Each wall is flat, endless, passes through zero and stands at right angles to its row. A trip goes straight from one point to another. Which walls does it cross, in order?

Walls:
(1): [ 48 -28]
(2): [19 -4]
(3): [ 37 -25]
(4): [41 -5]
(5): [  2 -13]
Trips:
[-16  30] to [-30  46] => none
[-19  53] to [-13  41] => none
[  5 -17] to [7 4] => 5
[-13  -5] to [-95  30] => 5
[ -7 -17] to [-9 46] => 1, 3, 5
[-7 69] to [16 40] => 4, 2
[-20  49] to [46 43] => 4, 2, 1, 3
[-30   5] to [23 43] => 4, 2

Walls:
(1): [ 7  8 25 36]
(2): [-23  49   3 -14]
(3): [-30 -38  45  18]
(4): [  8  49 -16 -11]
(5): [  4 -52   1 -13]
(6): [38 22 23 14]
Trips:
[-45  48  35  -4] to [ -6 -30  17  11] => 6, 4, 5, 2
[-11  68 -32 -93] to [ 27 -15 -16  36] => 6, 2, 1, 5, 4

Walls:
(1): [  3  57  10   6 -26 -16]
(2): [ -3  11  14 -22  12  25]
(3): [ -8 -19 -11  27 -31  -5]
(4): [ 6 41 -7 17 -3  8]
(5): [ 16  11 -25  23 -16 -19]
(6): [-39  82 -24  62 -15 -22]
(7): [ 12 -27 -21  20  12  16]
(8): [47 28 19 12 21 32]
(9): [-11  32  15   3  22  11]
(10): [ 28 -18  -6 -68  18  35]
(11): [-24  12 -20  14  23 -26]
(12): [ -1   4  11  32 -27   3]
Trips:
[-35 -12  12   5  65  40] to [ 0 12 -4 29 35 80] => 4, 11, 6, 12
[-18  17   9  -7  95  18] to [ 22  35  18 -20  43  35] => 7, 11, 1

Walls:
(1): [-22 -31   7   9  20   3 -48  -1 -12]
(2): [-30  25  19 -48 -24   1 -18  59   4]
(3): [ -5  53  92  61 -31 -45 -45 -18  19]
(4): [-25 -49  -3 -37  38   4 -46  -3   6]
(5): [ 53 -53  43  10 -47  44  52  33 -45]
(6): [-13  -3  23  73 -27 -34 -40   2 -53]
Trips:
[-69 -11  25   5  -6 -31  20   6  16] to [  6 -14 -21 -61 -44 -30 -71  77   1] => 3
[ 13  21 -18  49 -50 -78 -72  -9 -18] to [ 10  22 -63 -44  25  15 -60 -11 -37] => 4, 2, 3, 6
[-37 -64  17 -39 -27  18  -1   9  47] to [  5   9  63  52 -45 -35 -35  20  -8] => 3, 6, 4
[  4  19 -17 -34  57  19  31  25  31] to [-14 -30  -5 -22  -9 -34 -74  53  39] => 1, 3, 6

Walls:
(1): [ -2 -25  57  27  60 -15  66  40 -14  32  31  25]
(2): [ 24 -41 -17  27  26 -19  38  40  41 -12  -7  35]
(3): [  3 -23 -18  32 -22 -62  -3  70  -3 -21 -14  37]
(4): [ 30 -72   1 -15 -13  27 -29  11 -71 -59  39  13]
(5): [-13 -61 -33  28  -7   4  -6   3  28 -11  40   6]
(6): [ 27  49   3 -47  -8 -30 -32 -27  -7 -31 -20 -18]
(7): [ 25  70  15 -26 -49  38  51 -19  12 -22 -29  -2]
(8): [-16  17 -27  12  -1 -13  -7  -5  11  17  -7  29]
(9): [ -7   5 -10  35   7  45  32 -30  17  -2   0   4]
Trips:
[ 11 -52  16  46  23  -9  30  18 -46  -1  -8  17] to [-12 -17  -5  22  -4 -28  25 -33 -34  -7  23 -29] => 2, 3
[ 18  -3 -33  20   7  25   4  11  22 -16 -10 -49] to [-27  22 -21  10 -25  -1  11  26 -23 -25 -23 -21] => 3, 6, 2, 5, 8, 9
[ -9 -15 -24  14 -31   7   1  23  51 -28  46 -57] to [-34  13  -5  38 -44 -43 -22  34  50  -6  -6  13] => 4, 8, 9

Walls:
(1): [  7  -2 -69  13  18  -9 -17 -49 -52 -45 -29   8  31 -24 -11 -26 -24  32]
(2): [ 22 -33   1 -39 -68  44   7  -9 -19  11  -2  56  10 -38  -4 -44  59 -56]
(3): [-61  22   3 -24 -49 -50  -3  24  45  20 -48  65  46  24  35 -13   3 -20]
(4): [-19  39  -7 -38   7 -12  12  21 -37  66 -29  48 -31   1  -6  -9 -54  18]
(5): [-83  26  12   1 -37  49  -7  -1 -29 -10  19  35  28 -43  52 -28 -24  20]
(6): [-36 -26  29 -37   9  37  -5 -11   8 -37  42  10  23 -13  34 -41 -37 -23]
(7): [ 18  15 -35  19 -34  -9 -13 -30  -2 -15  38 -17 -11 -39  22   8   4  44]
(8): [-10  31 -65  47  19  11 -32  55 -33  33 -42 -36   7 -63 -44 -14   6  14]
(9): [-10 -13  13  48 -75  11  18  10  62  52  39 -31 -31 -16  -9 -17  -1   6]
Trips:
[-55   0  15 -35  26  12 -11  46  44 -34 -21 -12  -6  14  24 -48   7 -15] to [-46  -8 -34  15  40  10 -14  37  20  24 -26   0 -27  40   2  52 -12 -26] => 4, 8, 5, 6
[-35   0 -37  33  18 -21  50  12  17 -19 -36 -30 -55  -8   2  12  40  -3] to [  6  23 -47   3  -4  31  19  31 -49 -28  -5 -38 -50 -42  -3  -6 -54 -35] => 1, 4, 5, 9, 6
[ 11  29  34  28  12 -10  34 -18  -3 -18 -31 -32  44  14  63  17  81   3] to [-61  80 -17  28 -37  91  22 -55 -40 -25 -65  -9   2   8  -5  -8  22   8] => 5, 1, 2, 8, 4
[  0   4 -56  13   2  55 -24  30  64 -14  25 -24 -15  10  56   8  -1 -14] to [ 31   9  -3   6   6 -16   7 -66  37 -16   4 -83  -9   3 -31  27   0  -9] => 5, 8, 6, 1

Walls:
(1): [  1  16   4  16 -18  20   1  13   9 -41  24  30   0 -28  -4 -35 -11  26
 -16 -23]
(2): [ 12  -1  32 -26  15 -49 -10 -32  34  21  -4  40  -4  -2   9   1  10 -31
 -57   4]
(3): [ 33 -30   7 -13 -12  41  12  16 -15   6 -30  26  26  40 -12 -37 -31  26
 -39 -30]
(4): [ 16 -14 -22  -3 -12  44  14 -25 -24  19  51  36  -4 -15 -14 -15   2  10
 -11   9]
(5): [-15 -27  -1 -46  -1 -11  10   2   7 -29  16 -33 -24  15 -33   2  -2 -11
  -2  63]
(6): [ 43 -27  21  12  12   0   6   5 -16  50  34 -41 -43  24  44  -3 -33 -49
 -13  11]
Trips:
[-36  -4  18  -4  27 -15  15  25   2   8  15 -28  18 -42 -59 -18  -7 -28
 -13   5] to [-11  13  26 -21 -26  -1  -6   1  15   2  42  24  12 -18  25  10  -6 -15
  16  11] => 4, 6
[-27  66  22  30  28 -44 -31 -10  20  21  -8 -11 -27  28 -35  20  -8   1
   2 -41] to [ 19  25   2  15 -12 -24   3 -56 -24  43  10   5  13  29   0  25 -19 -44
  -6 -49] => 6, 4, 3

Walls:
(1): [ 28 -13  31 -49 -35  32  85  -5  -6  60  12  12  25 -16  40 -69 -44 -18
  -2  -6 -29  30  28 -29 -79  -7  -8 -12  14  -5  15 -25]
(2): [ 28  37 -36  88  18   5  15   4  19  42  12   7  49   3  47  37  -5 -38
 -44 -33   1  40 -38 -10 -10   0 -24   9 -12  56  17   1]
(3): [-16 -40   1   5   4  49  36  10  -4  16 -17 -32  15 -24  37 -16 -26 -67
   5  41  19  22 -46  -2  -2  -8 -14  47 -52  21 -12 -36]
(4): [-25 -15 -16  -4  25 -13   9  49  30 -12  72 -30  62 -27  47   3 -34   1
  62  11  31  19  43 -49  19 -28  -2  28 -36 -11 -18   1]
(5): [  3  -9   2   9  -5 -20  16 -34 -35  66   2  -8 -57  38  36  36  12 -13
 -12  38 -31 -13  53  -8  18 -88  43  24 -12 -36  68  -9]
(6): [-22  15 -27   7 -21 -44 -34   6   1  30   5  17 -32 -23 -27 -42  12 -49
 -52  16 -19   7  35 -19  18 -28  27  24  16  17   2 -10]
(7): [ 32  26   5 -59  26 -10 -32  53  53 -29   3 -43 -46  -2  26  31   2  29
  14  21  28 -28 -59  39  -2   9  14 -17  63 -13 -31 -13]
(8): [ 29 -20 -46  29   2  -3  -6  25  24  23 -45  19  25 -36 -48  -6 -51   3
 -17  10 -40 -45  23  11  11 -20 -10  28 -47  10 -18 -29]
Trips:
[-29  -9 -20  16  29  70 -10  -8 -18  21  31  39  -9  24  11   1   3 -24
  20 -54 -45 -57  44  12  -8   7 -38  46 -44  37  24  13] to [-70 -17 -42  38 -14  41   4 -24   0  14  29 -21   1 -32  78  -5  -5   2
  49 -37  54 -37  11 -19 -17  14 -13 -45 -13   5  26  14] => 8, 5
[  3 -27   3   4  12  17  43   5  15  10  27  17  10 -11 -31   8   5 -43
  49 -31 -19 -16 -45  30 -12  11   2 -59 -30   2   4   3] to [-24  36  38 -36 -39  11 -21 -65  -3  14  34   8  81 -14 -28  -4 -32 -43
  31  11 -20  37 -25  63 -13  20 -53 -12  -9  23  31  35] => 8

Walls:
(1): [-16   0 -13  -9   7 -45 -24  10  -4 -30  51  36  42   7  -7  39 -30  84
 -57  -8  13 -17  -7  22 -28  12  10  13  -9 -66 -17 -34   1  -2 -36 -23
 -15 -33   3 -39 -13 -11  16   0 -23 -15   6  22]
(2): [-52 -10  24  22   3   4  24 -73  18 -12 -18   4  55  -4  27  -4 -37  25
  72   4  -8 -33   2   2  24   2 -35  20  35  26   7  14  28  46  21  35
  47  -8   3 -69  19 -18 -42 -29   7  16  34  11]
(3): [  1 -25  31   1   5  55 -11  -8   3 -18  -4  -1  23 -19   4  16  31  43
  -5  -3  12 -13 -22  16  -5  32   5   2  19  -1 -26   0 -35 -13  16   0
  -7  19  48  16 -11  23   2 -42  -3 -16   1   2]
(4): [-20  -1  11  -5  -9 -22   8 -13 -10   9 -39   6 -43  -7  26  10 -31   0
   4  47 -22  14 -95  35  16  10 -12   5   1 -20  11 -40  35  -5  21   7
 -38 -28  -1 -11  11   1  15  44 -17  -6  -7 -12]
(5): [ 36 -19  -4  -6  34 -27 -50   6 -17  11   1 -27   7 -22   0 -25   8 -21
  31 -40  -7  10 -17   9  34 -10  11 -44  12  28  10  30  -6  10  -1  33
  17  12 -11 -41 -21  30 -28   7 -12 -47  10 -27]
(6): [-10 -13 -23 -19 -24  -5  -5 -40  58  55 -36  25  -2 -24  40  29  -4  28
 -33 -26  26  -1  -1 -24  31  19  12 -45 -30 -40 -10  14   0 -22  -2  13
  -1  34 -41  -1  44 -44  47  -8 -31  16   8  12]
(7): [ 36  14  30  23  46 -32 -34 -25 -19 -10   1  13 -76  -3  48 -12  18  20
  63  -6  -3 -25 -10  28 -22  -5 -30  30  -3  49   5  -3  25 -32 -29  13
  -1   6   9  13 -34 -35 -20 -14  16  20   0  -3]
(8): [-33 -19  -4   6 -24 -27 -42 -20  27 -33  18  12  29 -20   6  37   3  10
   8  18 -31  -9  -8  -5 -39 -21 -36   3 -36  -3 -19   0 -19 -12 -38 -19
 -39 -27 -22  24  23 -27  25  37  -5   6 -24  -5]
(9): [-23 -65 -48  22  23  12 -25 -13  15  20  15  -1  31 -19  -3 -32  18  25
  20   6 -12  15  57   3  13   6  -3  17 -32  16 -43 -28   1 -12  12   3
 -25  -1 -18  16   2  -3  11  -4  15   7 -20 -65]
Trips:
[ 17 -15 -14   5  -3 -11  18 -14  38  -2 -10  13  61   5 -30 -44 -52  31
   4  34   8  31  20 -14  16  -1  32 -31  -5 -35  11  -3   5 -28 -15   2
   6  29 -12 -79  13  30   6   7 -22  13  -4 -50] to [ 26  20 -24 -14 -28  -6 -34 -38   1  60 -35 -11 -26   8 -29   7  20  -4
 -10   6  14  64  17  -4 -59   2   4   4   2 -13 -40  11  22 -21  -1  -6
  25  20  17 -45  11 -18 -49 -10 -37  -7  15  22] => 9, 2, 1, 7
[-12  10 -25  -4 -42  -4 -42   9 -14   3  36  34 -13   8 -35  15   1 -19
   3  16 -33 -47  19  10  20   1 -16  32  28  87   6  -9 -24 -16  -7   7
  20   1  45  16   9  11 -40  36   9  32  18  -7] to [ 32 -29  35  20  14  -4 -23 -23  12  29 -55  -3   4   0  63  39  -9 -16
   3  38  33   3  27  20 -32 -18 -38  -3  -4 -20  -3   5  -8  42 -18  13
  -3 -22 -19   8  33  -2 -25  16  26   4  52 -11] => 4, 6, 9
[  6  -2  -3  28 -31 -35 -10 -15   8 -23   5  -8  -2   9 -42   4 -10  -3
  18  44  -4  20  39 -18  47 -18 -10  14  40 -10  17 -16 -29  29   0   0
  -7   8 -32 -67  -5  15   6  41   9  12  11 -13] to [  6  -3  27  11 -11 -37   1  42 -18  67  -2   8  47 -29  29  -6  -3  -7
 -16  -5 -63  -1 -14  48   0 -11  -9  15  -3 -21  -4 -11  45 -12  -6  49
  26  -5  21  20  18  10 -15  26   0  23 -13 -26] => 7
[-57   0 -34  -2  17  23  23 -17  -7  12  17   6  -2  30 -10 -28  26  -6
  40 -32 -21 -12   1 -18  37  -4  21 -23 -23  53  18   9   6   7 -14  41
  25  -7   1 -12  44   3 -22 -10 -15  57  22 -38] to [ -8   2  15   7 -24  11  10  12 -16  -8  16 -57  10   0  36  37  33   0
 -17   9  -5  -7  11   5  -9 -37  -7  36 -10 -24  30 -22  -6  -1   8   1
  41  -1 -21  17   2  35  -9 -12   3 -31  39  41] => 7, 6, 9, 5, 3, 1
[-40  -7  62  31  37   7   1  14   8 -36  -9  -1   6 -33  28   3   0  11
 -18 -12 -17 -14   8  13  14  22  48  37 -10   8 -19  -5  -5  34  -3 -19
 -29 -21  13 -35  25  13  46  12 -11  18 -33   9] to [ -9  37  44 -12 -13  -1   1  25 -22  45 -14 -29   9  35  19 -21 -43   8
 -13 -11  42 -11  -4 -18  24  13 -12   6 -17  -1 -12  -9   2  12  15  -2
 -29 -49  19 -17  45  -4 -11  -1  -3 -36   1  14] => 9, 8, 6, 3

Walls:
(1): [  3  12 -50 -44   8 -24 -38 -38  -7 -11  -7   1 -30  29   4  18  18 -34
  -8  37  -4 -18 -23  20 -25  -4 -32  34 -10   8  53 -63  11 -22  19 -12
 -29  -6 -42   2 -15  40 -30 -13  21  26 -33  95]
(2): [-26 -10  -7   9  -4   0  12 -12  -3  15   1  43 -23 -29  -3 -18  31  15
 -21  -2  -3  24  41 -30   1 -26 -19   0 -11  25 -27 -46  -4   4  -2 -25
  83  27  12  -8 -23  14  -9 -27 -14  16 -28  19]
(3): [-40  23   4 -27  -1   4  -9  -6   3 -38  -7 -15 -11  -2  31 -23 -14 -36
   8  21  29  65  15  -5 -21  30  13 -20  46 -29  15 -11  34  15  30  11
  -5  48  -6   7  -1 -26   1   3  31   0  -8  25]
(4): [-10  34  -2  12 -11  26  32   8  36 -51  23  59  -5  29  25 -28  -5   2
  57 -37  14  31 -36  44  35   6  44   7  57 -43 -35 -47  11 -44   0  20
 -32  16 -16 -11   3 -19 -34 -47   9  11 -26  37]
(5): [ 43  -2   7  69 -38  29   6  24  23 -19  14 -18  -6  35  28  -4 -12  25
   6   1  -4 -19 -32  10 -17   5  33 -10   6 -13  -2  33  13  12   1 -23
  -8  12  32 -76  22 -33 -19  13 -17 -12 -19  13]
(6): [-33 -14  35  27 -31  -9   3 -30  -2 -47 -10 -18 -17  48  28  21 -20  -1
  18  20  49  47 -40  -2 -19  71   8  -2  36   2 -19  36  24  26   5  25
  54  -3 -21 -19  10   1   1  -5 -20  -1   0 -48]
(7): [-17  46  42 -15  11  45  15  -3 -76  53 -33 -48 -36  10 -44  53   1 -20
  20 -15  12  18  32  -6  -8 -21  36  22  -4 -46  30   5 -28  39  16   8
 -33  -6  -2  -2 -48  28  10 -20   1  63 -12  35]
(8): [-16   1  45  26  35   1  -9  -5 -36  20  -4  10   9  -3 -25  74  -6   7
 -22  41  20 -38   5 -30  24 -15  44  13 -16  78  28   9 -13 -43   1  20
   1 -23  14  12 -14   4 -17  42  29  13  17 -18]
(9): [  7 -21   2 -32  32 -19 -10 -40   8  16  25 -12 -28 -23  17  25 -25  -8
  41  -7  16 -19  40   0  -7 -59   7  13 -14 -21 -35  12   3  16  15 -16
  -6 -19  20  -5 -23  23   9 -17 -12  13 -10  14]
Trips:
[-14 -21  -3  32  12  -7   9  -1  14   4   6   0 -21  23  -9 -13   0 -62
   0  -7  17   0  27 -41   6 -20  33  28  17  -2  20 -13  32 -34  15 -70
  -5 -22   9  23 -18 -17 -16  11  46  28  22  -7] to [ 29 -29  49  -3   4  22   1  21  13 -34 -15  23 -37  34  25  26 -37 -14
 -15 -35   6 -10  42  14  21  16 -20 -43 -13 -15  29   5 -12  61  -1  50
  21  -8 -40  42  39  23  32  -1   5  20  18  14] => 2, 6, 4, 1, 8, 9
[-11  10  18 -32 -49 -56  17 -44  21  13   8  49   2  -9 -30  37  15  26
  15   5 -14 -30   9  -9 -13 -45 -42   0   0 -46  19   2  31  -1 -15 -24
 -42  10  -8  27 -28 -10  18 -12  15  24 -21 -48] to [ 18 -11  -2 -46  -9  33  30   1 -33  13  12  18 -31 -13 -18  -4 -55 -31
  54 -39   3  11   2 -29   9  -2 -31 -27  23  -8 -19 -55  26 -10 -33  31
 -34  29  -6 -22 -31  12 -19  79   0 -12  11  -5] => 4, 2, 3, 1
